Each point is reached from the start by the listed moves, each made once or not at all, plus a little noise. Is the number of moves made odd or even? Then give how often each move was made.

Moves:
(1): [55 -6 19]
(2): [ 10  41 -17]
(3): [-15  40  41]
Start: [  3   9 -21]
Points:
[-5 90  4] => even (0, 1, 1)
[ 66  47 -16] => even (1, 1, 0)
[-13  49  15] => odd (0, 0, 1)
[57 85 22] => odd (1, 1, 1)

Moves:
(1): [ 27  54   6 -13 -26  14   3  -7  -9   1  14 -21]
(2): [ -9  35 -14 -29  25  12   8   8  13  -7  -2  11]
(3): [-11  10  36  25  -7   0  18 -26   0 -46  -7 -20]
(4): [ 15  21 -13  30  24   6   0  -6  26 -11  10  -2]
(5): [ 66 -23  24 -10  34  16 -18 -23 -36   8  20   9]
(6): [-18 -25 -20 -19  19  50 -19  34   1   0  14 -18]
(7): [ -7 -14 -38  -2  -2   2  40   6   0 -12   7  13]
(8): [ 10  12   0  31  41 -20  32  47 -30  -7   1  37]
(9): [ 13 -29  25   8  12  -4  20  -2  40   8 -19 -38]
Start: [ 11 -19 -12   2  28  16   1  17 -11  -4   3  21]
Points:
[121 -14  44 -11  49  40   7 -15 -16  14  18 -26] => odd (1, 0, 0, 0, 1, 0, 0, 0, 1)
[ 57   6 -18  31  49   8  95  61 -10 -16   7  14] => even (1, 0, 0, 0, 0, 0, 1, 1, 1)
[ 75  -1  34 -14  45  94 -12  -7 -53 -39  44 -27] => even (1, 0, 1, 0, 1, 1, 0, 0, 0)

Moves:
(1): [ 22  14  -8   0  13   5 -18 -18   2   2  -3   6 -12   4   1  13   3 -13
 -18]
(2): [ 2 10 16  4 10 21  4 -1 -9  7 11  7 -6 -5  3  8 -4  2  7]
(3): [  5 -18  13   1  -4  -4  -6   3  -8   6  -7  -2   7   3   8  -5 -10   3
  -1]
(4): [  1  -3  -9  41 -21  16 -13 -14 -14  -4  13   2   5 -15   5  14   0   2
  12]
(5): [-11 -12 -18   9  26 -11   4  -5 -17  -1   5  16 -10  -7  12 -11  -5   2
  -7]
(6): [ -4 -24 -12  -2   3  24   6  -1   1   2 -10   3  -7   4   2   2   7  13
 -11]
(7): [ 13   2   6   6   3 -11  20  -8   7  25   8 -18 -14  12 -10  13  -4  -9
  -3]
(8): [11 -9  3  0 -2 -7  1 17 11 -5  8 -1 13 -1 23 18  8 13 15]
(9): [-9 -1 19 20  2 -1  3 -7 19  0  1 -3 -2 -2  4  8  6 20 -6]
(10): [ -3   5 -16  -4   2  10 -12  -1  -1  23   1  10  -2   3  -1   1  -8   7
   1]
(11): [  8  -6   5   5  -6   3 -21  -9 -19 -12  34 -17 -12   0  -5   2  -1  27
  -1]
(12): [ -4 -20  -6  12 -13 -10  -1   0   1  -5   4  44   5  19 -13   1  -7  -7
  14]
(13): [  0  -2  -9  -9   5  -2   9 -13  -2  -8  16  -3  41  -3  16  -5 -10   2
 -16]
(14): [ -7  10 -14  12  -3   7   3  10  -6  -4  -2 -17  10  37   5  -2   1  -6
  -3]
(15): [-19   5  -1  -3 -21  13  -4 -33  -1  -4   8  -3 -15   1  27   9  -9 -11
  -2]
(16): [-18  -8   4 -13   9  -2  -9  -4 -15   2  -8   2   6   0  -6  22   6 -10
  -1]
(17): [ 0  6  2  0  7 -5 -2 -8 -6  8 -1  0  2  4 -1 -5 31 -4  0]
(18): [ 12  11  -5   2 -10  -1   6 -20  -6  -2 -17   7  -7   2   0  15  -4  23
   7]
Start: [  0  -3 -14  -7 -19   3  -1 -13  -8  -7  -2  18  -1  -3   0  -5   7  -2
   8]
Points:
[-15 -41 -11  41 -46  73 -12 -62 -11   9  38  29  34 -18  86  46 -14  50
   8] => odd (0, 1, 1, 1, 0, 1, 0, 1, 1, 1, 0, 0, 1, 0, 1, 0, 0, 0)
[-16 -13 -64  19 -13   8 -38 -63 -43  19   2  74 -13  61  37  -3   1 -32
  -8] => even (1, 0, 1, 0, 1, 0, 0, 0, 0, 1, 0, 1, 0, 1, 1, 0, 1, 0)
[ 40  -8   0  43 -42  25  -2 -76 -61   5  56  -6  13  -8  18  38 -29  45
  13] => odd (0, 1, 1, 1, 0, 0, 1, 0, 0, 0, 1, 0, 1, 0, 0, 0, 0, 1)
[  5 -22 -22  33 -55  68 -20 -69 -41  25   4  41 -10  -8  66  52  17  45
  37] => odd (0, 1, 1, 1, 0, 1, 0, 1, 0, 1, 0, 0, 0, 0, 1, 0, 1, 1)
[ 14 -16 -15  73 -45   2 -16 -72 -28  13 -13  40  -3  58  -8  76  -3   0
   8] => odd (1, 0, 1, 1, 0, 0, 1, 0, 1, 0, 0, 1, 0, 1, 0, 1, 0, 1)
[  2 -49 -29   8 -14  20 -50 -40 -58  -8   4  37  -2  67  -9  24  36   0
 -13] => even (1, 0, 1, 0, 0, 1, 0, 0, 0, 0, 1, 1, 0, 1, 0, 1, 1, 0)
[-22 -40 -43  61 -27  -3 -22 -48 -29   4   4  96   9  -3  24  65   1  49
  42] => even (0, 0, 0, 1, 1, 0, 0, 1, 1, 1, 0, 1, 0, 0, 0, 1, 0, 1)
[  16  -20  -63   14   -9   43   -9 -121  -52   22   56   71  -39   26
   34   43  -37   35  -22] => odd (1, 1, 0, 0, 1, 1, 1, 0, 0, 1, 1, 1, 1, 0, 1, 0, 0, 1)

Moves:
(1): [ 39  16   7   0  -6  10  -5 -11   7  14  21 -18  32   0 -29  16  16  -2
  -9  20  -7 -13   8 -10  -7  27]
(2): [ 18 -15 -27  13 -17  -4  -9  11   3 -29 -11  -4 -10  11   6  -2   4   2
   9   4  22  31 -21   3   3 -11]
(3): [ -9  22 -15   4   3  -4  10  19  -6   4 -10  11   9   0  30  -5  -4   7
  -9   5  13   6 -12   1  22 -11]
(4): [  8  -6   3  -4 -14  -3   4  -7  19   3  -7   1   4  12  -2   6  -3  -4
  -5  -9  -7  17   0   1   3   4]
(5): [  2  -3  10  14   1  15   1   1   1  -5  11   7  12   2 -14 -13  -6   6
 -10   8   5  -2 -11   3   5  -7]
(6): [  7  -8  16  -2 -23  -5   5  -7  18  -6  -3  -6  12 -11   8 -10 -17  18
  16  -9 -25  21   2 -16  -2  -8]
(7): [-15   4   9  -8   5  -5  -1  -4   6  18  -5  23   4   4 -13  -9   3  -5
  20   1  -3  21  -5  -5  -3 -21]
(8): [  6  10  -2  -5  14 -18  11  -3 -21 -20 -12  -1  -1   9   0  -1  10  -1
   7  -1  18  -2  -5   0 -10  -4]
(9): [ -2  14  25   6 -15  11  -6 -14  12   1   2  -6   7  -1 -12   2  16  -3
   4 -16 -11   0  -4   4   9   1]
(10): [ -7  11  16  -4 -11  10 -16  -6   5 -13  12   5  17 -15  -3   3  17 -15
  -5   6 -17   0   1   5  -2  17]
(11): [ 10 -11   4  11   1   3 -11   9 -19 -10  -5   2  -1   9  18  -5   1  -1
 -11  10  18  -8  -5  -9   7   7]
(12): [  6  -1 -30 -13  10  11  -8 -12   9   8  -6 -20  11  -4  12  -3 -20 -15
 -13  -5 -18   5 -21 -18  -5  21]
(13): [  2  -2  -1  12  -4 -10  -6  -4 -11 -18 -14   9   4   8   0  17  -8  10
  16   3  -5  -6 -11   2   2 -23]
(14): [ 23   1 -27   0  -5  15  -2  10  17 -12   3  25  -1   1   4 -11  -2  -4
  -2   8   0  -8  -8 -30   0  15]
(15): [ 13   0   5  14  -8   9  10   4 -15  14   7  -2  -2  -6 -10  10   8  -8
 -13  -8   7 -11  -6   3   4  23]
(16): [ -8 -15  56   2  -1  27  21  -1  -8   8  40 -27   5  20 -35  14  22  -8
  -8   9  15  -5  -3 -10  -8   6]
(17): [-20   0  10  15  -6 -21 -11  -1  21  11  16   5  -6   5   8  20   4  -3
 -28   4  28  -4 -16   5  -5   5]
(18): [ 20   8  17  -1   7   5  14 -43  13  16   1   0  -5  -5  24   4  -7  15
 -12  11 -15  -1 -19 -13   4  -7]
(19): [-14  -5 -14 -10 -22  -9  -6   8  -3   7   5  -2  -8  -7 -18 -10  -7   7
   4  -5  -4  -2   2   7   3  -6]
(20): [-18  10  12  23 -27  11  22 -17  -1  -3  10 -26   7   3 -24  -5  32 -22
  -8  -7  -1  -4   1  17 -32  -6]
(21): [ 11  -9  12 -10  11  -3 -13  15  -5 -10  10   9   9   7  19   6   2   1
  -7  -8  -1  -1   3  -4  10  -9]
(22): [  2  -6   0  -5  -1   3  -3   7  16  -8 -23   6  -1  -6  28 -12  -3   3
   6  11  -6  -9  -7  10  -8   0]
(23): [ 15  -6  13  -9   6  -6  -4   1  -3  -1  -6  -2  -5 -12   2  14   4  -4
 -18   2   3  -1   6 -14   6   2]
(24): [  6 -16  -7   0  11  -7  18   8   6   6  -5   6   0  19  -9 -10   5 -25
  26  -9  -6  -4  10   2  22 -13]
Start: [ 22  -9  -3 -13  10 -36  -9 -15  19 -19 -17   0  19  25  -1   3 -28   1
 -22  -9   7  -5  11 -11   7  -5]
Points:
[102 -33  19 -26   7 -41  23  15  26 -24 -55  80  39  28  68 -50 -44   8
 -21   8  10  -8 -46 -78  67 -50] => even (0, 0, 1, 0, 1, 1, 1, 1, 0, 0, 1, 0, 0, 1, 1, 0, 0, 1, 1, 0, 1, 1, 1, 1)
[ 76 -84 116   8 -12 -38  11 -32  75 -20  20  13  39  85  13  15 -21  -6
 -52   4  40  59 -44 -63  50 -57] => even (0, 1, 0, 1, 1, 1, 1, 0, 0, 0, 1, 0, 0, 0, 0, 1, 1, 1, 0, 0, 1, 0, 1, 1)
[  82  -11    6   20 -108  -30    6  -65  121    6   -2    1   42   26
  -16    0    1   -3  -43   16   -5   31  -61  -38  -34    9] => even (1, 1, 0, 1, 0, 1, 1, 0, 0, 0, 0, 0, 0, 1, 1, 0, 1, 1, 1, 1, 0, 1, 0, 0)
[ 71 -13 107  13 -63 -21  41 -14   3 -30  44 -36 116  53 -82  35  45 -43
 -41 -15  -2 -14  -8 -23  25 -11] => odd (1, 0, 1, 1, 1, 1, 0, 1, 0, 1, 0, 0, 1, 0, 1, 1, 0, 0, 1, 1, 1, 0, 1, 1)
